Each wall is flat, endless, passes through zero and stands at right angles to its row. A trip goes straight from one point to another. List the walls that it crosses, first one first.

Walls:
(1): [-62  -8]
(2): [ 87 -20]
(3): [51 18]
(4): [ 68 -32]
(5): [ 36 -13]
Trips:
[-25 -47] to [-24 -25] => none
[ 88 -36] to [-49 -26] => 3, 1, 2, 5, 4
[-3  2] to [-20  39] => none
[-23  36] to [-47   9] => none
[-15  61] to [ 55 -10] => 1, 2, 5, 4
[-51  23] to [-37 -39] => none
[30 56] to [64 18] => none
[34 -7] to [ 33 -39] => none

Walls:
(1): [ 24 -14 -73 -35  41 -50   6 -16]
(2): [-25 -24  25 -54  -5   4  39  -4]
(3): [ 72 -57 -79 -11 -12 -25 -13 -18]
(4): [  8  11  49  30 -64  19  46  39]
(5): [  3 -31  32  24 -54 -55  65 -21]
(6): [ 52 -68  22  78  -3 -54  26 -34]
(7): [ 17 -82 -15   2 -35 -76  17  45]
(8): [ 18  11 -37  24   6  24  18  32]
Trips:
[-19  -7  62  22  -7  34  32 -65] to [ -33  -88  -13  -35   21 -117  -25   18] => 7, 4, 1, 3
[-16 -74 -23 -34  31 -17  23  48] to [  70   16 -104   39   65    3   -2  -45] => 5, 2, 7
[-29 -50  15  11   6 -35 -48 -29] to [ -9 -58 -36  34  60  -7  24  95] => 5, 8
[-29 -54 -13  31   3 -37  58  57] to [ 86 -21  30  46 -68 -79   9 -26] => 2, 8
[ 14  31  32 -15 -50  21 -10  17] to [-20 -20  44 -19   1  14  21  48] => 7

Walls:
(1): [-36  -7   0 -60  11  -1 -16  10  27  31 -11   7 -20 -45]
(2): [ 76   4 -14  -3  38  -2 -23 -37 -12  15 -18   9  42  15]
(3): [-18  33 -60 -31   3  -7  65  22  30   3  16 -19 -41 -62]
(4): [  1 -58   1  23 -42   1 -19  67 -33 -20  36 -30  19  35]
(5): [ 22 -50  15 -22  18   4  36 -25  16  -2 -71  17 -36   2]
(6): [ 10 -11  21 -30  11  34  44 -61  13 -44  14  -2  44   6]
(7): [-30  12   3 -12  59   5 -15  30  -3 -45  47  15 -20  10]
(8): [  15  -20   38    3  -17 -121  -35  -39  -39   49  -40    4  -26  -17]
(9): [  2  24 -23  -1  29  -3  24 -13  44 -30 -15  15 -25 -33]
(10): [-14 -35 -32  10 -85 -13  75 -16 -12 -25  -2 -52 -10  12]
Trips:
[33 19  1 18 30 -8 -2  0 36 13 13 19 28 -3] to [-22   7 -15  24  12 -44  22  31 -27 -26 -11 -42   8   3] => 3, 6, 8, 4, 10, 2, 9
[ 18  26 -36  41  -3   3   0  27 -56  17  21  70 -17 -16] to [-14  -7 -12  49 -24  25 -57  36 -59  11 -29   0 -84  -5] => 2, 3
[ 51  -2   8   0 -33  -6 -73  23   3 -11  -6   0  26  -7] to [ 35 -57 -16  13 -57  11 -58 -54  13 -58  14 -45   5  18] => 10, 6

Walls:
(1): [ 13  -7  30  12 -44  -3 -24   6 -13 -30  13  35 -24 -35  29  12  38   2
 -15  18 -20  -1   8 -30   9 -43  25  -2  11 -12  40  -3  21  29  31   6
  11 -16  28 -17 -29  45 -28   8  48 -45  23 -20]
(2): [ 16  92   7 -16  -7  27  28 -11   9 -57  -9 -61  40  41  -4 -76 -74  54
  26 -11  43 -30 -16  64 -63 -17  28 -27   8   8 -36 -32 -37 -44 -56 -26
  14 -65 -55  -8  20 -20  27 -53 -13  -3 -19 -41]
(3): [ 43  46  16  63  57 -15  29 -32   7  15   5  37   6   5  83 -31  11  26
  10   7  15   8 -59 -21 -17  -7 -35  -9 -20  20 -67 -11 -17 -14 -89  16
   7  52  19 -23  58 -79 -73 -33  17  67  11 -26]
(4): [  1  33 -47  67  20  49  14  -8   7  16 -14  -2 -31 -56 -64  16  29  27
  29  18 -25 -39   9 -46 -30 -43  13  -2   4  -2  27   5  -4 -83 -11 -38
  12 -50  13 -73  11  50  18  46  33  37  10  49]
(5): [ 58 -34  -3 -15 -37 -40  45  15   7 -58  -2  11 -17  15  -2 -12   1  -6
   0 -89  -4   5 -45 -27  45 -11 -24  30  49  50  35  28  -5  42   1  26
  46   8   8 -32  28 -12  -2 -14  18  59 -35 -19]
(6): [-39  10 -37 -14  11 -17  41  52 -40 -19  44  -5  39 -26  23   2   3  38
 -60 -13   9 -45 -23   4 -22 -23  15  -5  10 -11 -25  16 -45  18   7  22
 -96  13  10  11 -27   5 -54  19 -42  -2  33  -1]
(7): [ 33 -36  32  12 -49  28  80  33 -24  32  22 -10  50   3  -3   1  -5  -7
 -33  51  25  -4  22  26 -26   8 -60  29  47  19 -20  22  23  -5  91  34
  -1  -7 -16   8 -12 -21  -1  10 -19  30  35  29]
(8): [-49  12  40 -10  33   8 -57 -59 -50 -10   8   2 -11 -38 -35 -92  20  14
  26  21   7 -15   0  -1   8  -3  13   1   0   0 -10 -99  69 -16  52   1
 -18  -5 -13 -30  13   1  -8  11  11  37 -36 -19]
(9): [  5 -67  20  -7 -15  19 -10 -14  32   8  38 -41 -27  60 -27   8 -24 -23
 -13  27 -11  60  -3  30 -23  53  -9   9 -61  55  47   5 -27  19  -6  35
 -18 -43 -42 -28  24 -40  17 -53   4   5 -46  59]
(10): [-32  21 -56  -9  58  42 -67  -4   3  11 -33 -21 -56 -35  -6  26  41 -30
  -6  39  35  -7  -6 -20   7  43  47 -17 -10   9  11 -27  32   1   4  32
  34   4  29 -56 -24 -16 -21   9 -16  41 -31   9]
Trips:
[ -4  -1   0  -1 -30  -4  15  45  21 -23  51  33 -21 -29 -26  -7 -22 -34
  34  16 -39  19  -4  25   8 -13 -39 -45 -42  84 -30  47  17 -12  38 -50
  35  23  -4 -25 -55  -4  52  -1 -23 -59  -9  20] to [  -1   17   12  -18   13  -12  -40  -19  -33    7 -105  -25   -2  -47
   44    5   24   46   21   45   45  -12   -2   26   -3   40  -39   32
   56  -20  -21   48    5  -15    7   60  -12   48   38   40   29  -38
   45    4   10  -24   21   -2] => 5, 4, 9, 1, 10, 3, 8
[-40 -40  18  14 -18 -28  -5 -22 -77 -40   9 -40 -37  17 -30  18 -25  -2
  62   5  41  31  -5  -5  46 -19  14  14  60 -12  32  -1 -28  38  12   0
 -54 -20   8  17  11  13   9 -33  30  32 -32 -20] to [ 83 -11 -35  28  27 -13  29 -13  14   2  14  69 -61 -20 -11  -5  -2 -23
   7 -47  22  14 -23  40  56  -1   2   0 -31 -23  28  47  19  -1 -11  22
 -17  16 -12  -1  40 -21   2  47 -34 -83  14  -9] => 8, 3, 9
[  5  12  21   6  75  -7 -21 -51  19  25  71 -21  11 -53  10   5 -16 -34
   4  11 -23  63 -64 -27 -45 -20 -27 -10 -47  28   7  23   1 -33  -7  48
  23  39 -28 -28 -51 -72  47 -37 -14  -1   3  12] to [  54  -37   31   15   15    6  -14  -33    8  -60  -18   46 -121  -44
  -28   34   16  -12   66  -25  -13  -20   20  -28    4  -66   10  -34
  -43  -17   65   35   55   35    2  -41  -75  -68   21  -12   12   13
  -46  -23  -38   -7  -27   61] => 4, 1, 5, 3

Walls:
(1): [ -6 -17  18   8  50 -13 -18 -58  28  74 -17  -7  66 -62  40  -9  -8   6
  15 -12 -36 -30  47  71  53  14  32 -50  18  -5 -21 -12  10  69  68  76
  21   1  15  14  -8   1  10  28  -8 -73  24   1]
(2): [-121  -23   13  -15  -24  -21  -42   -5   -8    0  -23  -47   27  -42
    0  -36  -31    8  -62  -24    8  -26   16   -3    8  -28   28  -17
   -9   86  -33  -50   10  -20  -20    4  -16  -20   15   10   34   58
  -47   75  -63  -24   48   -8]
(3): [  1   0 -36 -53  28 -39  28 -26  49   8 -13  28 -14  -3  68  44  64  -5
   9  66  12  45 -16 -42  38 -15  12 -34  16  22  21  38 -21 -29  20  17
  24 -73 -27  34  42  26  11   4  -6  34 -27  41]
(4): [-12 -14 -32   1  30   7 -16  81 -13 -25 -61  11  39  -6 -28  17 -28 -12
 -19 -15   8  -1  40  -6  -9  -3  54  22   2 -17 -42  -2  -1 -17 -54   0
 -30 -25  70   0  62 -45  -3  42   5  33   7  12]
(5): [ 58 -51  14 -45 -52  10  74 -17   4  16   3  19  15 -77   0   2  18  35
  -4  47  10  50 -12  36 -28  41 -59 -11  -4  57 -86  42  33   2  32   0
 -50 -20  -9  23 -65  -8  68  -8  12  45  39  -7]
(6): [-33 -31 -10  17  11 -62 -38  13  45 -53  25  42 -25  55  11  12  53  15
 -14  -6 -37 -69  38 -14  -6  -3 -27  25  28  33  36  13  -1  14 -42  33
   5  -6  38  -5 -82  53  20 -27 -32   9  63  13]
(7): [ 22  -5 -37  55  24 -14 100 -25 -56 -27 -36  15   3   1  14   2   7  50
  55  72  18  43 -39 -45 -13   3   2  48 -59 -25  48  38  19 -12 -57 -47
  47  10 -87 -31  13 -27  50  33 -21  22  57 -86]
(8): [ 36 -29  21 -32  -3 -26 -17 -52  -2 -16  -5   0  32 -52  21 -43 -31  -2
 -12 -27   2  44 -13  14   9   2   1 -41   7  30   1   2 -13 -13  -5 -51
  62 -14   0  16 -62 -35  83   6 -17 -11  22 -52]
(9): [ 62 -71  -5 -41 -57  -8  43  70 -41  -3 -21 -14   8 -26  14   0  29   1
  26  29   4  -5  15 -45  53 -45  30 -19 -21 -44  -4 -24  53 -37 -24 -25
  15  50  -2 -21 -29   0 -38 -47   5 -34  18 -17]
(10): [-21  27   5  62  11 -13 -31 -19 -50 -64  23 -38 -25  20 -63  65  44 -48
  43 -19 -50   0  -8 -60 -27 -67 -61 -57 -13   6  12  19  26 -14  42 -41
  17 -42 -16   7   4 -17  16  12 -38 -25 -23 -27]
Trips:
[  5  -9 -83  -3  17  17  26  33  69 -66 -23   0  -5  30  -8   2   0  38
  11  -4 -15  26  -5   6 -22  42  14  32  14  26  48  22  -9  -2  14  -2
 -26  24 -13  23  18 -49 -13   5 -60  20 -23 -14] to [-27 -41   6 -52 -20 -54   5 -24  -9  15  23 -69   9 -36  28  14 -15  -2
  43  48 -31   6   2 -10 -64 -25 -16  35  14 -69 -23  40  22 -36 -16 -67
  -7 -80  -9  71  52   5  -7 -34   2 -21  25 -10] => 5, 10, 6, 9, 8, 2
[ 30  53 -26 -27  22  10  14  15  24  16 -22  38  48  45  22  22  49 -60
 -14   4  23  23 -73  47 -15  -4  27  39  62   4 -21  50  51 -54  37 -47
  -4 -54   4  -6  49 -41  79 -47 -69  64 -23  -7] to [-61   9   3 -32  14   5 -20 -18 -33 -48 -16 -19  -5 -18 -36  -6  -7 -53
   8   8  32 -33 -67  16   9 -36 -28 -50 -37 -27 -42  20  21  27 -22 -92
 -83 -16   3  -1   6 -36  30  33  -4 -43  40   0] => 2, 3
[  1 -56 -31   5  23 -25  -7 -35 -21  24  16 -48 -47  34 -48  54 -24  88
  32  17  10  47   4 -28  19  42 -13 -56  43 -40 -21  32 -17  33  15   1
  27 -35 -15 -33 -12  15   6   9 -40  43 -19  77] to [-38   3  -6  -6  31 -33  46 -65   3  23 -49  11 112 -48 -55  79  -2 -28
 -71 -58 -28  34  48   8 -17  11 -34 -87   0  14   0  10   6  22  12  -9
  57 -52   7 -14 -15  49  49  23  -3 -23  67  -1] => 8, 2, 4, 7
[ 24 -37 -26  20  15   6 -43  37  20  -6 -23 -28  -8  37  25 -28 -49  16
  -5 -36  -9  28  13  62  23  11 -13 -47 -41   1  64  -8  -1  40 -13 -64
 -69   0  -5 -42 -12  59 -10  30  -4  71 -13  64] to [-64  39   0 -47   0 -39 -71 -13  33  33  17 -32   6 -64 -22  -1 -12   9
 -20   0 -13 -45  65  35  -5 -85  12 -29  31 -13  -1  -1  -7   4   7 -28
 -24  22  56  66  15  30  24 -70  54  57  -7 -25] => 1, 8
[ 38 -50 -50   2  45   5 -16 -56  56 -30 -22  25 -17  22   0   1 -69  22
  22   3 -16  -5   3   7  15  71  -2  44  36 -12 -27  41  17 -11 -42  28
  20  45 -25  41  39  10   6  10 -72 -12  40  -5] to [  17  -27  -34  -23  -73    0  -25   22   41   13   31   54    5  -12
  -68  -40    1  -21   33  -16  -78  -21    8  -66  -32   29  -16  -31
  -13   45   11    6   22   -1    7   -2  -29   42  -44   37   -4   -7
  -43 -109    2   50   -3  -25] => 3, 4, 1, 9, 8, 7, 10

Walls:
(1): [ 22  -2  43   1 -13  27  33 -52  29 -78  35  26  12  14 -22 -26 -48  63
  36 -56  37 -21 -58  14 -20 -75 -49  -7  -7  88 -35  75 -10 -17 -82  -4
 -19  -7  34 -10  33  37 -30  -3 -10 -37  26   5]
(2): [ 39 -16  24 -33  58  26  28  -6  -6  17 -21  -6  24 -37  35  31  36 -55
 -30  -2 -39 -47  31 -68  -3  -4 -16 -12   4  12 -31 -18 -11  -4 -80 -32
 -44 -55 -51  56 -21  25 -19  -5  -9  40   2   1]
(3): [-27 -48 -29  -1  17  -5 -27  16 -42 -27  18  33   6  18  -2 -73  40 -29
  59  16  77  -7  46  -2  -3 -44 -30  14 -16 -22 -22  52   7 -26 -97 -46
  35  14  12 -27  -9  -5  15 -14   5  35 -25  68]
(4): [-10 -11 -99  17  -8 -15  58 -14  43  43 -45  15 -43 -52 -43   7  -8  27
  28  54  43  -3 -12  31 -15  -7 -49  50 -25 -95  52  29  24   7 -39  34
 -22  28  62  35 -48  24  22 -15  39  47 -55   2]
(5): [ 34 -40 -28  -9  36  48 100 -65 -27  17  43  71 -56 -34  32   2   8  11
  25 -14 -16 -20 -21  20  29 -72  -4 -12 -23  -8 -12  16  -4  27   8 -49
  26  45   8 -51   4  12 -26   1 -22   6  29  46]
(6): [ -8  16  26   9  37  35   8 -34 -30   5  55  41   6  -8  16  -6 -12 -39
 -32  34  11 -22  49  -9 -12 -29 -21 -41   6 -81 -34 -34 -49  -1 -74  53
  35   5 -20  -7  35 -27  43  22  13  72   1   9]
(7): [-37   1   9   3  26  -7  -1   9   4 -23  35 -14  30 -16  -3 -60 -58  11
 -12  44  -4 -36  23 -51 -10 -34 -26  -3  52 -14 -25  56   4  -4  -1 -71
 -10 -11 -51  23  40  -2 -23  56  38 -20  12 -29]
(8): [-42  45  14 -19 -61 -21  -2 -41   8 -54 -64 -41  -4 -12   3  12   5 -65
  -4  24 -14 -13 -30 -11 -26 -22  20 -22  35  18  16 -42  -2  36   8 -28
 -21 -25  44  32  20  32   6  33  12  96   4   5]
(9): [-12   6 -18 -26 -64  39  41  11 -43 -23 -21 -12  31   6  14 -75  44 -34
  22  17  44  25  20  37  -2   0  15   5 -41  -7  20 -25  -8 -10 -27  19
 -51  41 -13  26 -34  16 -14  19  19 -52  -8   7]
(10): [ 47  17   9 -52  33  51 -56 -21   5 -23 -45  48 -19   7  17  -2 -10 -34
  23 -13  39 -45 -10 -79 -84 -46   9 -16  41  30  20 -62 -47  -6  23  -8
  18   1  51 -23  53  -2  21 -20 -39  69   9  -1]
Trips:
[  5  15 -21  29 -39 -29   6  26   6   5 -19 -19  11 -44  25 -22  12  30
  12  -7  14 -44  71   2  25  13 -16 -30  19 -30  -7  -4  32 -20  57  41
  -7  10  28   2  17 -11  25 -22  30 -56 -28   9] to [  5 -15  25   0  17 -63 -12  14  64  36  -6  53  47  32  36 -12  28 -17
  -1 -20 -14  31 -29   8  17  29   7  23   9 -27  25  36  17  64  18  64
 -37   5  32   6   4  61 -32   3  37 -31 -70  26] => 7
[ 51   4  18 -35 -10  17 -53 -59  -3  24  14  71  32 -28  -1  16  18  49
 -26  -1  12  40 -63 -23   0 -19   8 -43 -45  69 -14   2 -30 -13  -6  16
 -27  -2  43  -3  16  41  -8 -52 -23 -23 -59  66] to [-34  -2  45   3 -12 -23  -8 -28 -52   6  32   1   0 -52  13   6  30  12
 -34 -44 -35  14  -7   0  -4   5 -10 -34 -22  32   9  39 -16 -32  17  -4
  20   0  52   0  93  -5 -61  42 -80  34 -26  27] => 8, 2, 6
[  8 -18 -27  -4 -46  56 -37  81  24  -9  25  44  65 -29 -10 -24  22  -4
  -7  15 -18  16  53  35   3   2  27 -20  -9  23  52   8 -33  22  -8  10
 -21  14 -24 -27 -54  85 -31 -15 -35  20  -5 -25] to [ -9 -32  33  12 -48  -1  45 -23  -3 -36 -11   1  45  35  27  46  45 -16
   8  -9  -5 -22  27  12 -57 -39 -46  -7  -3 -20 -69  -6  30   9 -10 -43
 -30   1  62 -41  18 -10 -26  -9 -34 -29  -7 -10] => 1, 5, 8, 10
[-53 -67  49 -44  35   8   7  34  43 -65  20  25 -36 -58  -8 -30   1 -19
   3  -3  -5 -43  79 -29  31 -84 -33  34   8 -15 -27 -91  18 -40   3  21
  -8 -11  30 -42 -16   1  25 -62   1  25  78  27] to [ 17  -5 -75 -48  22   8 -50 -10   1  40  20 -20   6  40 -10  10  82  15
  48  28  -3  44  26 -28  33 -24  40 -12 -17 -58 -32  -9  -1 -15  80 -62
  -2 -25   3 -66  16  23   3  23 -56 -20  41  41] => 8, 1, 7, 2, 6
